Each row is a point. A path goes straight from each point to the next, and from the last back to the first. The post is the endless flat space through its rows: a point in 2 columns, a line in 3, a plane in 4, and so on, so that a path can go around it. Count how often the path circles the post. Going back the other way cancels.
In the rows, 128 means zero.

Post, one row:
[[114 133]]
Path, 18 rows:
[[108  56]
 [ 88  96]
 [137 105]
 [187 117]
 [158  66]
 [103  79]
 [186 100]
 [144 170]
 [109 156]
 [ 61 122]
 [104  71]
 [135 114]
 [145 128]
 [178 147]
 [103 170]
 [ 68 145]
 [ 81  83]
 [133  94]]
Times around: 2

Post, 5 rows:
[[119 199 152 157 181 119]
 [158  82 104 150  40  70]
 [177  92 113 149  47 159]
 [139 192  80 123 211 136]
 [ 92 183 157  76 208 115]]
Path (15 x 6):
[[125  96 115 102 124 153]
 [119 155 172 127 185 110]
 [188  41 176  94  73 137]
 [155 117  74 150 135  98]
 [124 127  72 161 117 111]
 [102 165 104 119  80 104]
 [187 187 101  83 109  81]
 [141 165 142 124  80 140]
 [104 137  63  98 109 155]
 [ 84 129  95  83 154 111]
 [117 158 129  82 140 146]
 [134 141 156 101  91  52]
 [177 150 157 119 145 104]
 [135  67 109 120 133  92]
 [ 90 112 138 146 114 106]]
Times around: 1

Post (11 x 12):
[[167 139  80 144 142 140 133 115 151  67 129 109]
 [139  95 116 116 120 107 131 146  95 140 116 136]
 [123 151 125 183  82 163 125 109 139 126 203  98]
 [128 136 134 115 130  74 189  91  96  94  80  82]
 [142 171 170  98 108 163  85 153 157 189 175 201]
 [124  93 144  60 155 137  94  95 145 204 118 195]
 [104 158 105 132  78 181 123 155 192 142 221 173]
 [145  83 169  95 126 129 156 121 124 138  56 106]
 [ 90 139 133 153 124 190 132 147 113 206 131 199]
 [140 159  98 152  54 132 118 110 142 133 135 144]
 [135  95 124 136 163  57 133 104 147  97  41  59]]
Path:
[[143 126 141  97 132 123 182  71 110 161 118  79]
 [130  94  96 106 145 120 148 136 148 141 111 164]
 [ 92 127 133 212 176 168 123 151 190 131  94 117]
 [ 96  59 172  94 131 154 152  88 108 122  71  91]
 [123 120 104 119 141 164 155  79  97  83 103 173]
 [139 136 167  88  94  18 138 103  75 171  88 147]
 [120  75 141 124 133 135 139 167 191 154 120 100]
 [ 88 185  70 132 120  90 152 114 112 163 121 112]
 [152 182  84  83 101  53  71  97  80 150 142 208]
 [ 78 142 104 140  72 139  97 136 166 145 178 217]
 [128 105  72 128 154 134 162  96 127 112 133 166]
 [165 169 106 122 129 118 127  93 211 146  85 143]
 [142 145 150 100  87 188 106 138 142 194 104 188]
 [ 69  80  48 130 140 136  95 129 106 157 135 173]
 [120 134  48 132 163  87  93 108 158  22 128 118]
 [167 186 130 101 164  89  71 114 197  85 114 110]
 [ 99 189  95 103 142 161 119 145 209 136 249 165]
 [166 175 130 171 154 149 103  98 176 124 176 120]
 [127 100 125 124 160 135 105 156 111 171 141 197]
 [132 110  66 129 107 134  86 141 143  95 126 173]
 [136 133 153 129 113 145  78 164 127 183 132 129]]
Times around: 0
